Rows are points. A path goes straight from each point to the next, and from the last back to the first. The post is the endless flat space through its rows: a point in 2 columns, a line in 3, a plane in 4, and so on, so that a path can go around it. Count how often the path circles the post. Going back the other way cancels.

Post (1 x 2):
[[-12 -31]]
Path (7 x 2):
[[-30 -13]
 [-76 -35]
 [-20 -80]
 [-62 -76]
 [-43 -27]
 [-14 -15]
 [ 29  12]]
Times around: 0

Post:
[[ 23  -2  65]
 [ 26   4 -43]]
Path, 13 rows:
[[-16  47  12]
 [-10 -11  47]
 [ 18 -30  -5]
 [ 77 -46 -13]
 [ 89  50  17]
 [ 12  49   3]
 [-48  36 -63]
 [ -4  74  19]
 [ 75  61  60]
 [ 64 -10  38]
 [ 57 -55  23]
 [-19 -66  31]
 [-58  25  -7]]
Times around: 0

Post, 5 rows:
[[ 23  10 -48 -34  -6 -29]
 [ 23   6 -24 -23 -50  68]
 [ -4  27 -75  38  95 -31]
 [ 18  19   4 -57  -5  20]
 [ -3   8 -31  87  46 -28]]
Path, 18 rows:
[[ 25 -13 -29 -21  29 -40]
 [ 46  18 -88  36  76  30]
 [ 47  36 -83  26 -13 -28]
 [-12  64 -55  43  29 -15]
 [-14   5   2  27  15 -16]
 [ -5 -18 -55  56  30 -39]
 [ 37 -20 -31   1 -30  43]
 [ 66  21 -72  -7  20  38]
 [ 23  71  -9 -52 -16 -22]
 [ -9  34 -42  13  -8  35]
 [-10  15 -35  43   7   3]
 [ 21  52 -26  48 -24  -4]
 [ 49  26 -72 -24  31  15]
 [ 24 -16 -57  58  64  69]
 [-17 -18  16 -26  58  57]
 [-36 -13 -26  50 -10 -37]
 [-32  50 -50  -3  30  15]
 [-30  -9   6  34  24  27]]
Times around: 1

Post (8 x 9):
[[ 18   5  33 -16 -14  50  50 -15 -36]
 [ 12 -37  46  41  -2  10 -34   6  17]
 [ 13 -17  14 -15   9 -31 -16 -14   2]
 [ -2  -1   2 -23  17 -61  19  95   5]
 [  3  15 -36  30  34 -33  29  14 -45]
 [  8 -27  -4  28 -46  23 -24 -46 -15]
 [ 11 -37   8  41  -9 -42 -13  -6  45]
 [  9 -20  21  -6  23  58  -5 -11  34]]
Path (13 x 9):
[[ -6 -25  -9   0   7 -13  25  17 -20]
 [ 20 -38   1  -5 -20  26 -17 -19 -21]
 [ 30 -23  20  18  -8 -30  -7  19  18]
 [ 28   1  17  15 -26 -18   8 -12 -11]
 [ -4  -9  56  11 -29 -24 -36  11 -29]
 [-38 -21  -5  27  -6  -6  10  31   1]
 [ -6   8  18 -23 -27 -14  30   3  41]
 [  8  -8  -9  23  23  -3 -25 -10  23]
 [ 32  -6  -8 -20 -11 -41  16  31   2]
 [ 22 -20   9 -16 -11 -34 -24   2 -17]
 [ 30  20   6  -6  36   7  11 -26   0]
 [  5   1  36 -10  -4  25  -3  11  11]
 [ -5 -20  17  28 -23   0   9 -35  -6]]
Times around: 1

Post:
[[ 34 -47 -33 -20  17  14 -20  12   4 -46 -17]
 [ -6  -2  22 -24 -35 -69  37  38 -50  14  52]
 [-10  34 -78  37   1  51  34 -20  -3  71  75]
 [-10  -4  16  32  -1 -15   3   4 -21 -47 -38]
 [-11  45   6 -25 -18   3  93  62  34  18  24]
 [ 33 -40  -6 -15 -11  34  -6 -70 -10 -40  -3]
 [ 41 -15  17   1  -1  16 -45  -8  -3 -12  -6]
 [ 12 -21  22  32  23 -60   0 -37  -8 -17  25]
 [ 34 -18  35 -14  35  31   9  28 -13 -69 -15]
 [ 13  -1  38  55 -43 -95 -16 -34 -30 -61  62]]
Path, 13 rows:
[[ -7  -3  -2 -18   3   1   3 -48 -23   7  51]
 [ -1   4  18  40  59  18 -10  -1 -19  10  24]
 [ 11 -40  58  -9  19 -43  14   7 -11 -14  57]
 [  9 -25  14  35 -13  20  39 -10  -4   1  28]
 [ 68  -5  19  61  71  -1  13 -10  28 -41 -28]
 [ 31  24 -33 -15   0   4   7  -3  -1   7  18]
 [ -4 -21 -15   8 -23 -53   7  10 -54 -92 -35]
 [ -8  34  20  -2  19 -26  31   4   0  -4   6]
 [-13  19  33 -27 -31  -5  15  -8   6 -43  38]
 [ 15 -19  23   0   2  51  12  -2  -5 -20  24]
 [  6 -50 -31  34 -44 -17  12  18 -23  12 -39]
 [ 57  -8 -22 -11 -21 -11 -10  23   5   3   9]
 [ 17  43 -31  10 -50  38  65 -35  56 -70  30]]
Times around: 2

Post, 13 rows:
[[ 36 -63 -40 -10  70  -6  19 -71  -6  -4  24  40  42  37]
 [-89  25   3 -11 -41  12 -12 -27  46 -27  33 -19  14 -21]
 [ 15 -30 -15 -24  82  50 -30  12  -2  23 -14   4  55  -2]
 [ 11 -25  38  62 -29 -30 -54   3  -6 -52 -38  -5 -39  42]
 [-20 -10 -38  35   0 -41   6 -18  -6  12  39  54   2  12]
 [ 48  24  24 -40 -17  29 -95 -12  -7  34   9 -15  -9  29]
 [ 24  25   9  55  27 -38 -35 -66  38 -15  44  -5 -29 -62]
 [-44  22  31 -38  24  49  59  12  45  30 -82  35  55  22]
 [  0 -20  47  34   0 -90 -19  37  34   3  -6 -18 -14  51]
 [  7   7 -55 -64 -19   5 -43  38  -3  95 -44 -52 -62  49]
 [  8  36 -18   7  33  11  16 -28 -18 -26  71  16 -57 -18]
 [-74  44  65 -25 -65 -27  52  -9 -17 -42 -51  13 -12 -51]
 [-17 -45  -4  18 -14  21  48  -3 -35  62 -38 -55  35  18]]
Path (6 x 14):
[[-21 -18  16  -6  16 -51 -20 -60  33 -14  16 -15 -17  10]
 [-40  36 -45 -11   2 -30 -14   0 -60  51  39 -24  17 -31]
 [-57  11   6 -15 -45 -22 -20 -23   1 -88  32  -6  80   3]
 [  4   8  29  -7  24  34   1  -8  71 -48   9  23  16  -5]
 [ 22 -11  73  31  21 -21 -18 -20   8  21   9  31  34 -48]
 [ 15  -9  36   0  -7 -25 -22  11  25  27  16  -6 -23  15]]
Times around: 1

Post, 17 rows:
[[ 28 -14  36 -12  -2   0  23 -11  -8 -25  19 -30 -11   3  19 -18 -64  84]
 [ 10  26 -65   5 -45  -1  19 -34  10   1   2 -30  51  -9 -64  16  95   7]
 [-11 -23 -18 -29 -27 -27   6 -43   7 -19 -16   4   8 -19   7  38  15  -2]
 [ 19 -19  21 -64  29 -58   7  24  21  18  37  54  31  10 -24  16   7 -25]
 [ 19  -7   6  -8   4 -33  21   4 -40 -19  25 -25 -18 -20 -14  39 -12  -6]
 [-16 -12  -3  -5  25 -15  17  10   5  33 -21  -9  -8  -9  -4   1 -36  14]
 [ -5 -22  19 -10 -24  23 -15  16 -19 -15  19   9   6 -48   7 -94 -28  17]
 [  1 -22  55  73  -3 -46  17 -18  -2  25  43   6  30 -11 -45 -18 -15  36]
 [  8 -46 -62  30 -38  40 -32  -2 -27  -5 -20  11  10 -23 -30 -31  16  53]
 [ -3  10 -35  39  29 -16   5 -19  -2  42  29   3  18 -14   9  -1 -35  28]
 [ 14  30  13  -5 -27 -19  -6  -2 -18   7   6 -11  50  -4 -43  35 -17   6]
 [-23 -10  13  11 -22  37   6  -2  37 -46  18  31  -4  -6 -50  28  -8  24]
 [-14 -28  -1 -18   3  27  10  -6   6 -43 -16 -27  45 -17   0  67  21  -1]
 [ 12 -22  48  52   0  47 -31 -66   0  -6  23   6 -29   3 -40 -24 -28  33]
 [-19   6   5 -33   1  13 -11  21  44  34  25 -26  -2 -22  50  22  -9  62]
 [ 15  15   3  25 -35 -10  31   0 -15   3  -5  17  11  30  16  23  15  18]
 [ 16 -13   7  20 -26 -23 -34   0  17 -31   8   7  -9  28 -21 -52  -3   2]]
Path, 22 rows:
[[  3 -36  -6   6  -4  -9  26 -27  -5   5 -22 -17   6  -4 -40  -6  -7  16]
 [ 39   2 -11  24 -75  27   4  -7  -4 -34  -5 -38 -51  11 -32  22 -18  54]
 [ 34   2  11  48  42 -26  51  40 -21  39  -6   6  35   9  10  23 -18  -7]
 [ 39 -15 -48  17  -9  32 -24 -15   6  34   0 -10  42 -13 -61  17  -9  54]
 [ 48  19 -14   9 -30 -11 -11 -20  21 -26  23 -21 -27   1 -43 -17  18  34]
 [-33   6  28  14  36  -2   5  -5   2  31   6  17  -2 -22  -3  19  25  -9]
 [-29  35  -9  -9 -17  49 -10  -5  16  -1  14  20  13  21 -15  -4  16  40]
 [-41 -35  10  -6 -15   2  19 -15 -33  18 -66 -28   8 -18  14  -9  -9 -26]
 [ 48  28  11 -17 -24 -14 -13   8 -15  38  22 -12  44  47 -24  15  -1  -7]
 [ -2 -33   4  31  -7  -3  26   3   4   0  17 -12 -29 -45 -39   1 -39  25]
 [  2 -40   9  -8  13  23   3 -43   7 -29 -36   2  17 -18 -42 -10   0  -4]
 [ 12   2   1  -9   5 -32   4  -8  24 -22  -3   5  13  19 -24  -4   3  19]
 [  1  -9  45   0  20 -14 -16 -22   1 -21   2  24   0  35   1  22 -10  -9]
 [-42 -46  -9   1 -14 -19  24 -35  23 -16   5  21  -4 -17   4  17  17  16]
 [  1 -40  30   4 -15  22   5  25  17 -16  24 -25 -44   8 -22   2  17  29]
 [ 46 -10 -33  35 -30  -6  21   6 -37  25  11 -32  68  45  -8  47  14  58]
 [ 14   0 -30  22  13  18  -4  -4 -17  47  37 -20  12 -25 -35  -9 -11  34]
 [ 31 -22  26  -2  -6  15 -10 -30  23  21  17  -9   5 -19  -8 -13  -2 -24]
 [ 14  -8   6 -12  -6  -3   6 -13  51 -12  27  53  35 -22  -3 -16  11  34]
 [-28  -8  44  -1 -42 -37   1 -44 -17 -30  -1  19  23 -66   8 -27  -4  16]
 [ 13  19   5   5  26   9 -28  -6 -55  20  49  -1 -24   0 -26 -20 -12   8]
 [ 16 -20   3  -9 -30 -36  35   9  -8 -23  33   4 -28  28 -48  25  10  48]]
Times around: 3

Post, 17 rows:
[[-63  16  46  39  20  -4 -13  31  23 -36 -70 -66 -32 -59  28 -52 -28 -45]
 [-12 -43  38   0  -9 -15  -3  22  22  12  27  14 -60 -32 -18 -31 -21  12]
 [ -2  69 -30 -58 -29 -15 -28  45  33  -4  35   7  18  37  41 -52  29 -22]
 [ 24   8 -33   2  -7 -34  22  -3   7  24   4  28 -24 -18  54  32  20   9]
 [ 42 -19 -17 -23  11 -13  16  -4 -40  31 -14   5  -2  -3 -31 -87 -11   3]
 [ 15 -42 -10  26 -10  45 -43 -46  82  19  56  -7 -18  -4 -28 -53 -17  28]
 [-46  58  -9  21 -18   3  13  -7  24 -54  18 -20 -57   8   9  -2 -51 -45]
 [-26  -4  39  21  -5 -49  -4  10 -40  35  -2 -12  21 -11  16   2  20  -9]
 [-18 -17  31 -53  52   9  39 -31 -14   4 -35  30   8  30  -9  14  30  45]
 [ 42 -19 -19 -15  -5  34  16  14  51   9  87  -6   2  22  34   4 -36  70]
 [ 48 -74 -67 -47 -76 -27 -50 -12  19  28  39 -13  67   3  -2 -54  -6   3]
 [ 31  12  34  24 -17 -37  16 -59  45  -5 -11  39  30  20 -25  13   1   9]
 [-12 -44  15   9 -41 -56  64  25   8  32   0 -25 -40  22 -36   1  39  19]
 [ 45  11   7 -25  -5  11 -48  -6  -4  41 -46  36  34 -45 -14  46 -30  56]
 [ 23   3  26 -36  36   3 -33 -24  42  58  27 -37  -5 -24  23  -5 -22   3]
 [ 22  -6  -9  19  43   2  41  17   7  24  -5   3   0 -62  -6  70 -26 -34]
 [-11  -6 -11  41   7 -39 -28 -12  49 -59   8 -25 -13 -10 -15  23   9  36]]
Path:
[[-11   0  29 -18 -10 -10 -17   6  11  12  60 -22 -36 -41   0   3   7   6]
 [ 29 -36  13 -62 -10  40  -3  -9  25 -37  25   3  10 -12  -5  -3 -25  26]
 [  2  27 -33 -31 -12 -36  18  -6 -20 -39  25  -8 -39 -37   5   5  -7  19]
 [ 65  37 -23 -21  10  -3  36  11  -8  -3 -17  35  42  -7  -3 -34 -59  19]
 [-10 -45 -32  71 -23 -39  10   8 -41   2 -20 -28 -40 -47  57 -25 -42  30]
 [ 20  15  52  20  53 -30  51 -49  34  61 -37 -41   7  16  28  33 -73  24]
 [ 13 -10 -28  -7 -27 -38 -26  37  35 -26   9  -8  -5  25  31  -9   5 -11]
 [ 39  12  46  16  20 -15 -40  -5  11 -19   6  43  43   0 -29 -67  17 -23]
 [-14   8 -21 -30 -22  32 -13  26  38 -20 -31 -47  -8 -17 -56  16  -1  27]
 [-53 -21  50  12  11   4  10 -13 -14  54   9  -6  -1 -25 -56   6   9  21]
 [ -1   9  10 -10  21 -12   1  11  62  -2 -20  -9 -53  -5   5 -67  17  50]
 [ 21  -7   4 -20 -31 -64  18  22  -5 -21  41  17 -27  -1 -18   6  16  95]
 [  1 -17  22   2 -54  39  17 -41   3 -23  94   3   1  22  14   0 -82  18]
 [ 58  10 -44 -20   4  -3 -11   8 -16  -6  53 -35  -3 -24 -16 -21 -35  -2]
 [ -4  22 -11  -1 -55  24 -28 -48  -1 -12  46  17 -24 -31   4 -39 -55   3]
 [ -2  45 -20   4  -8  -8 -19  16  16 -16  42  11 -20  -3  23 -41 -43  23]
 [ 26  32 -38 -37  31  15 -25 -10  37  25   5 -24  15  32  28 -53 -10  49]
 [-23  10 -16  45 -13 -53 -79 -19 -18 -21  13 -42 -13 -21   0   1 -42 -39]
 [ 20 -47  16 -38 -29 -35  17  15   3  16  39 -67  -6   7 -53  31  11 -31]
 [-64   3   8 -27   3 -35 -20   1  -2 -62   8 -30 -54 -35 -13   2  50  -7]
 [-44  26 -56 -27 -41  22 -17  28  24   9   7  18 -25 -35  50 -15 -10   1]
 [ 28  58   2  -6 -22 -23  67  53  22  25  -8 -16   9  38  53 -31 -42  53]
 [ 66  -8  12  17 -11 -14  -2 -25 -13  63   1  18  50  21  25 -67 -59  69]
 [-46   8  28 -81 -14  24  16  19  48  16  -5 -59   1  -2   0  76 -54  21]]
Times around: 2

Post (17 x 18):
[[ 56   9  37   4 -10  12   1   1  33 -15  -6  33  34 -47  -2  19  18  61]
 [-16  30  24   8  -2  -4 -24 -30  -7  46 -61  -1 -32  17 -26 -16 -26 -11]
 [-23 -39 -23 -18 -11   7 -17  10  -3  45 -13 -26 -29  38   1 -11 -48 -29]
 [ 18  -8   1  26  17 -56 -22  34  28 -11   4 -35  24  -7  -9 -31 -21 -30]
 [  3  13  30  -1  10   5   4  -6  14 -51 -24 -27  11 -34 -13  23   5  74]
 [ 18   2  -9 -15  20  35   9   8 -19  24 -38 -19 -10  -1 -48 -21 -13 -20]
 [-24  -2  -3  -8 -16   7 -28 -11 -31  38 -17 -27  -3   4 -18  -9  21  34]
 [-17  44 -17  -6 -15  10 -26 -29  -4  25 -53 -13 -31 -10  26 -31  11   3]
 [  3  -2  -6  49 -40   9   4 -29 -46  41 -53  11 -18  -2   7 -27 -32  15]
 [ 33  -1  24   2  34   5  10 -35  15 -19  19  30  50 -40 -14  29  -1  16]
 [ 23   2   8  10  18 -38  -1  44 -19 -13  16  -5  -5  13  18  15   9   5]
 [-16   1 -35  -3 -14  -1  -1 -12  -3  10 -49  16 -36  29 -23  20  -3 -33]
 [  9  15 -36   1 -17  -7 -24  -7 -32  35 -63 -27  -6  50   4  -5 -22   2]
 [ -5  25  13   8  -5  -9 -27  57 -16 -20  -5 -12  48 -25  18   2 -16  12]
 [ 25  -1  18 -28 -14 -17 -35  -6  -3 -35 -14  -9   6  18  -1   3  -4 -28]
 [ 13  16   2 -20  20   5 -40 -24   8 -36  18  33  -5 -11 -25  -2   7  40]
 [ 18  25  39   6   2  18  43  -9  29 -29  19  11  64 -10 -27  -8  12  37]]
Path:
[[ 34  10  22 -10  15 -45 -11  40  14 -18   7 -72  58   6 -48 -37  -6  -5]
 [-38 -16 -18 -23  10  13 -47  45   1  27  46 -12 -11 -21   3  24  -9  19]
 [-22  12  23  49 -17 -37 -11 -13  56 -12 -28 -38 -18 -16  21 -24  17  46]
 [-11   1  -5 -69  25   7 -76 -18 -37 -15 -41  -4 -36  26  12  29  -2  -4]
 [ 44  39  45 -26 -13   3 -19  14   6   6 -84  35 -16 -30 -23   2   1  29]
 [-24  43  21 -13 -61 -32  -1   1  49  13   1   5  -8  74 -18 -17 -12 -11]
 [-36  -6  14 -10   4  -4   7 -32  22 -32 -12  11 -56  38   4  61 -40 -38]
 [ -7  -2 -40 -52 -10   1 -31  30 -39  15  33 -56  25  51   5  11  51  31]
 [-29  17  31 -19 -30  41 -21  -2  -5 -14 -44  -6  15  22 -16  27  -5  37]
 [  7   8  -3   2  -3  16   5   5 -73 -71 -32  53  -3 -12  -4  87  34  45]
 [ 24  25  29  -1 -23 -11 -17  18  27  -4 -20  17  42 -18   8 -18   4  -4]
 [ -8  19   1  -4 -16  -8   5 -86 -53  10   4  11  62   5 -16   6   4  46]
 [-12   7 -27  37 -40 -22  -6 -25 -18 -11   6   8   7 -15   8  -8  -5   0]
 [ -6 -70  17  38 -20  28  30 -30   7   5 -47  29 -41  -5 -26  89  23  54]
 [ 23  -9  19  17 -12 -15 -18  -6   4 -58 -17  17 -11 -23  16 -11   4  38]
 [ 17  58  24  -7   5 -16   3 -46 -22  10 -58   6  -4   1  13   5  19 -24]
 [-14   5   4 -37 -35 -20  -5 -26  19   2   0  20  20  39   5 -19 -44 -67]
 [-31  36   4  12   4 -12   0  95  42  12   9 -78  37  -5  13 -36 -19  20]
 [-17  -3   9  29 -39  46   7  35  10  -6 -11   3  37 -23  20   7  -8  42]
 [ 17 -16  59  15  66 -33 -24  49  36   5  15  -7  39 -50 -27 -11 -33  13]
 [-12 -32  20  79  17  -6  13  88  19   7  -3 -40  43 -43  34  -8 -39  31]
 [ -8  12 -19  -2   6  15 -18 -12 -68  21 -60  32 -10  16  22  10 -20 -36]
 [ 73  41  35  30  10 -28  46 -66  18  -1 -91  11   0 -25 -34 -31 -20 -13]
 [ 20  62  10  10  -9   9  26 -27  20  -5   6 -10   8 -17   3 -26  12   8]]
Times around: 4

Post, 17 rows:
[[ -3  -7  21  -4  14  -5  -6 -22  19 -17 -18 -36 -17  15  27 -10 -34  12]
 [ 12  -1  16   1  18 -11  -3  18  -4   3 -17   7 -16 -24  17   8  36  20]
 [-18 -14  -4  -9 -14 -29 -18  32  -6 -18   5  -3  26 -33   4 -10  18 -42]
 [ 11  -2   7  34  17  23  -6   8  15   4 -27 -33 -11 -15 -12   5  26  20]
 [-48   1  13  22  35  20 -23  27 -13  -5 -31 -11  -2  39 -11  23 -16 -16]
 [-22  20  10  15  -3  11 -46 -50   9  -8  43  -4 -19  -3  12  -1  -1  -9]
 [ -3   4 -36  -2 -13 -22  24  13  15 -31  -9  -8  30 -26   7  47   0   9]
 [  3   2  12 -23  -6 -42  24  -4 -16 -16   6  -2  45 -21 -13 -15  -8  -3]
 [-19   6 -12  13  59  22  -6 -23  37   8   1  28  45  23 -10   2  24 -29]
 [-40  -7  14 -21  -1 -11  -9  36  12  12   8  17  12  -6 -28 -34 -22  12]
 [ 10  11  12 -11 -34 -44  16 -23  10  20  -5  -8  -5   1 -13   3 -51 -27]
 [-25 -36   9 -26 -14  -4  -7 -36   5  17   4 -10  -6  10 -28  33   1  -5]
 [ -9   8  -1 -19 -10 -33 -10 -24   1   8 -63  23 -11  22 -36  -8 -32  -9]
 [ 54  20   4 -13   1   8   3  17  23 -26  14 -18 -17 -27   0  53  26 -26]
 [-17 -27 -22  28 -14  18  11   1   0  -6 -16   7  -4  25 -19   0 -26   2]
 [ -5  12 -15 -31   1  -1   9  32   9  34 -16  -4 -47   3 -51   7  44 -17]
 [-12 -20 -38   1   7  26 -14  -5 -48   6  -6   0  33 -27  -3 -14   9 -18]]
Path, 31 rows:
[[-18 -15 -48   2 -27  -7  14 -48  30  -5   9  -9  11 -20 -10   2  11 -23]
 [ 40 -37  27   1   8  16   0   0  31 -27  -2 -15   2 -13  57  -3 -19 -14]
 [-13  40  19   0 -15  -5 -32   7  -1   6  14 -39  -2 -24  -5  35  -5 -17]
 [ 25   0  -8   2 -20 -46 -22 -20  47 -23 -12 -26   0  -7  13 -12  -5  -3]
 [-15  14 -15   2  27 -19 -31  20   8   8  -2 -21 -19 -18 -23  47  44 -17]
 [-24   2  54 -14  -6 -44  -4  25 -30 -36   0 -19  -6   6 -37 -17  -5   0]
 [ -5   4  27  -6   1   7  33  37 -47  -4 -24 -28 -31   4 -24  48  -1 -34]
 [-20  -7  31 -11  20  10 -23  21  -9  14   0  25  21 -29  17  14  33   0]
 [-15  -4   5  -2  28  48  -8  -3  -6  10  -1  55  60  17 -15 -27 -50 -23]
 [-36  -9 -19 -42  -1 -35  55  34   0   8 -31  22  26  45 -25  -5 -12 -19]
 [  8 -32  -2 -30   2  16 -14 -17  23  24   2 -11 -16   6  -5  59   1 -14]
 [-11  16 -35  15  18  17 -41  48 -19 -27 -29 -12  -5  10 -23  13 -30 -40]
 [ -7  15  52 -24  49  -4 -14 -37  66   5  -8 -17 -13  -8 -13  19  -6  40]
 [-15  36   0  27 -14  21  35 -15  13   2 -13 -18  -3  -3 -53 -27 -31  17]
 [ 17   9  26   7 -37 -16  -1 -13  50  16  -1 -21 -17 -21  16  22   4 -12]
 [ 36 -21 -13 -12  -7  21  -7 -25  26  -6 -42 -32   8  15 -13  10 -27  11]
 [-17  -6  -5   0  19 -26 -39 -62  37 -21   6  15  56  -7  13 -26   8   0]
 [  7 -45  25  44   8   0 -19  29  49 -49 -35 -57 -42  -2  -2  32  26  12]
 [ 26   2  22  11  29  -5  -3 -39  18   2  24  10  18 -17  18 -13   9 -40]
 [-55   8   2  43  20  59 -38   3  -7  -6   9   9  -3  24 -19  23   3 -16]
 [  4  44  32   5 -15 -29   4  16 -19  -9  23  20  43 -13  -4  -6 -40 -25]
 [-20 -13 -95  22   0  28  30   2 -36  60 -61  29   5  59 -30 -16 -41 -10]
 [ -8  -3   7  -4  34 -10 -18  25  17 -22 -13 -11 -14  40 -34   3  -4 -24]
 [-48  23 -48  31  42  46 -21 -31   4 -18   3  21  -8  28 -39  -1  29   7]
 [ 30 -60 -17  60 -10  67  39   2  15  22  43  12  51   6 -40  68 -42 -36]
 [-12  -6  16  -3  33   1 -10  -6  13 -27 -11 -25  19 -11 -11  30  33   4]
 [-51 -17  -2  25 -19  28 -41  41  -4 -39 -47  38 -57  30 -45  44  17  19]
 [-37  26  38 -10  15 -43 -20   6   1 -38 -14  15  24   3 -24 -29  33  15]
 [  9 -22 -15  33 -42  22 -20  33 -57 -11 -22 -24 -31  13  21  13 -51  14]
 [ 20   9 -18   7  14 -11  -2  50 -15  -8 -33 -40  -5 -11   3  57 -12  28]
 [-33   5  -4  57  22  23 -24  29  -6 -19 -37 -37  -5  16 -48  48  -5 -42]]
Times around: 5
